Every row gives one point. Before rounding, the points of a table are all equally far from one centre. They may lie mostly on one side of it. Where is the centre, to within rounding?

Points (9 x 2):
|  11 |  29 |
|  26 | -53 |
|  12 |  29 |
|  45 |  19 |
|  58 |  -4 |
|  27 |  28 |
|  13 |  29 |
|  37 |  25 |
|  45 |  19 |
Centre: |  18 | -12 |

Points (15 x 8):
|  10 |  19 | -19 | -10 | -18 | -39 | -22 |  23 |
| -31 |  -7 |  65 | -37 |  -1 | -34 |  39 |  23 |
|  14 |  17 |  74 | -18 | -16 | -16 |  19 |  31 |
| -10 | -39 |  74 | -42 | -41 | -20 |  23 |   2 |
|   7 |  -6 |  65 |  -7 | -24 | -59 |  32 |  10 |
| -20 |   4 |  52 |   9 |  -5 | -65 |  25 |  15 |
| -28 |  42 | -15 | -25 |  14 |  -1 |  17 |  10 |
|  10 |   3 |  56 | -37 | -33 | -48 |  40 | -27 |
|  15 |  28 |   4 | -10 |   9 | -55 |  19 |  17 |
| -40 |  17 |  -1 | -32 |  10 |  24 |  34 |  24 |
| -19 |   8 |   8 | -57 | -25 |  -9 |  52 |  25 |
| -38 | -44 |  28 | -45 | -24 | -11 |  26 |  40 |
|  12 |  -6 |  49 |   9 | -49 |  18 |  54 |  13 |
| -29 | -21 |  39 | -50 | -36 | -29 |  50 |  19 |
|  15 |  43 |  36 | -16 | -30 | -43 | -14 |  -2 |
Centre: |  -9 | -11 |  21 | -10 | -14 |  -7 |  10 |  -7 |

Points (17 x 14):
|  -7 | -28 | -26 |  -5 | -19 |  62 | -33 | -11 |   8 | -37 |  38 |  22 |  10 | -60 |
| -25 |  -1 |  38 |  22 |   5 |  63 | -27 |   5 | -14 | -44 |  21 |  -8 |  -9 | -38 |
|   4 |   1 |  -4 |  31 |  -9 |  24 | -53 | -43 | -52 | -12 |  57 |   4 | -17 | -19 |
|  22 |  -3 | -24 |  15 | -23 |  24 | -66 | -18 | -11 | -13 |  69 | -10 |  21 | -62 |
|   7 |   1 |  -8 |  24 | -32 |  54 | -49 | -26 |  -6 |  -8 |  35 |  22 |  -8 | -42 |
| -31 | -17 |  -7 |  13 | -23 |  41 | -15 | -27 |  -3 | -39 |  36 | -47 |   1 | -55 |
|   4 | -44 | -15 |  18 | -10 |  34 | -50 | -49 | -13 | -22 |  82 |  -5 |  36 | -31 |
| -15 | -22 |  21 |  26 |  -8 |  23 | -53 | -19 |  35 |  10 |  71 | -29 |   8 | -62 |
|  18 | -32 | -19 |  12 |  -7 |  61 | -32 | -50 | -16 | -22 |   9 |  35 |  57 | -35 |
| -19 |  -1 |   7 |  38 | -34 | -10 | -23 | -29 |   3 | -35 |  27 |  -2 |   3 | -71 |
| -11 | -15 |  -8 |  -9 |   6 |  23 | -39 | -60 | -22 | -19 |  79 | -17 |   1 | -56 |
|  -3 |  10 |  22 |  16 |  16 |  24 |  -2 | -52 | -27 | -51 |  40 | -18 |   6 | -47 |
|  25 |  16 |  31 |  27 |   0 |  58 | -22 |   7 |   8 | -27 |  15 | -17 | -19 | -39 |
|  -7 | -15 |  19 |  48 | -38 |  32 | -33 | -33 |  -1 | -34 |   8 | -17 |  25 | -63 |
|  -5 |  -3 | -11 |  20 | -28 |  35 | -41 | -25 |   0 | -48 |  20 |  24 |   7 | -34 |
|   2 | -28 |  46 |  35 | -48 |  -2 |  -4 | -37 | -44 | -28 |  48 |  -3 |  28 | -54 |
|   2 |  -5 | -10 |  39 | -22 |  10 | -29 | -25 |  18 | -37 |  57 |   5 |   4 | -43 |
Centre: |  11 | -47 |   9 |  -3 |  16 |   0 | -19 |   2 | -24 |  14 |  11 | -10 |  17 | -34 |
